Each point is reached from the start by the listed moves, each made once or not at all, plus a little noise. Say if it took an odd or an even number of moves. Then give how often each move was made.

Moves:
(1): [-5.1 -1.5  4.7  0.8 -3.3]
(2): [-3.1  6.6  0.6  3.6  3.3]
(3): [ 0.8 -3.9 -5.2 -6.6  4.1]
Start: [-1.4 -2.5 -0.4  1.2  1.0]
Points:
[-8.9 -1.2 -0.1 -1.1  4.9] -> odd (1, 1, 1)
[-0.4 -6.3 -5.4 -5.7  5.1] -> odd (0, 0, 1)
[-1.2 -2.3 -0.4  1.1  0.8] -> even (0, 0, 0)

Moves:
(1): [-0.8  0.5 -1.0  4.2 -0.4  1.1 -0.4 -2.0 -0.4  3.1 -0.1  2.7 -0.1]
(2): [-0.7  4.0 -0.8 -0.7 -2.4  0.7 -3.4  3.4 -3.1 -0.1  2.3  2.3  0.6]
(3): [ 2.4 -1.3 -2.3  1.1  2.3 -0.9 -2.1 -1.2  0.9  3.7  1.8  0.3 -0.2]
(4): [ 3.8 -2.0  0.3 -1.7  3.4  1.8 -3.7 -1.2  2.9 -2.0  1.4 -2.9  4.6]
(5): [-1.8  0.7 -2.0  1.7 -2.0  0.8  5.4  1.2  0.9 -0.9  2.3 -4.3 -1.3]
(6): [ 1.6 -2.3 -2.9  0.7  0.7  0.3  0.4  0.5 -2.6 -1.2  3.0 -1.2  1.1]
(7): [ 0.8  1.7  0.4 -1.8 -1.2 -1.6  1.7 -3.0  1.2 -2.2  0.2  0.1  0.0]
(8): [-5.2  6.2 -1.5 -1.3 -0.3  3.0 -1.3  1.1 -5.6 -0.3  2.1 -0.9 -3.5]
(9): [-1.0  0.3 -4.6  3.5  0.1 -4.1 -6.0 -0.5 -1.4  2.2  0.8  4.2 -0.1]
(10): [-1.8  0.3  1.6 -2.3 -1.1 -0.1 -1.0 -1.3  2.2  0.6 -1.8  2.4  1.0]
(11): [-0.9 -0.1 -1.7 -0.4  2.4  2.8  3.8 -1.4  3.9 -2.8 -0.7  0.6 -0.1]
Start: [-0.4 -0.3 -0.5 -0.8 -3.0 -1.0 -0.5 -2.3 -1.6 -1.4  3.1 -1.3  1.3]
Points:
[ 2.1 -0.9 -4.2 -4.2  0.9  1.9  3.5 -9.3 10.5 -5.0  6.3 -5.0  5.1] -> even (0, 0, 1, 1, 1, 0, 1, 0, 0, 1, 1)
[ 7.5 -6.1 -5.5 -0.6  3.5  0.1 -5.8 -4.3 -0.5 -0.9  9.3 -5.2  6.6] -> odd (0, 0, 1, 1, 0, 1, 0, 0, 0, 0, 0)
[-1.6 -2.5 -3.5 -2.6 -1.0  2.1  2.6 -4.3  1.9 -4.7  3.6  0.7  3.5] -> odd (0, 0, 0, 0, 0, 1, 0, 0, 0, 1, 1)
[ -4.8   2.6 -10.9   1.9  -5.3  -0.8  -1.2  -0.3  -1.6  -3.7   9.2   2.9
   2.6] -> even (0, 1, 0, 0, 1, 1, 0, 0, 1, 1, 1)
[ -3.0   5.6 -12.7   0.2  -2.1   0.5 -12.3  -0.4  -7.4   0.4  15.1  -1.4
   3.4] -> even (0, 1, 1, 1, 1, 1, 0, 1, 1, 1, 0)
[  0.3  -0.2 -10.0   3.6   0.5  -0.9  -2.8 -11.5   8.8   0.5   6.9   2.0
   5.1] -> even (1, 0, 1, 1, 1, 0, 1, 0, 1, 1, 1)
[-8.2 12.2 -6.2 -3.1 -6.5  4.6  5.7 -0.8 -4.1 -7.6  9.4 -3.4 -3.0] -> odd (0, 1, 0, 0, 1, 0, 1, 1, 0, 0, 1)
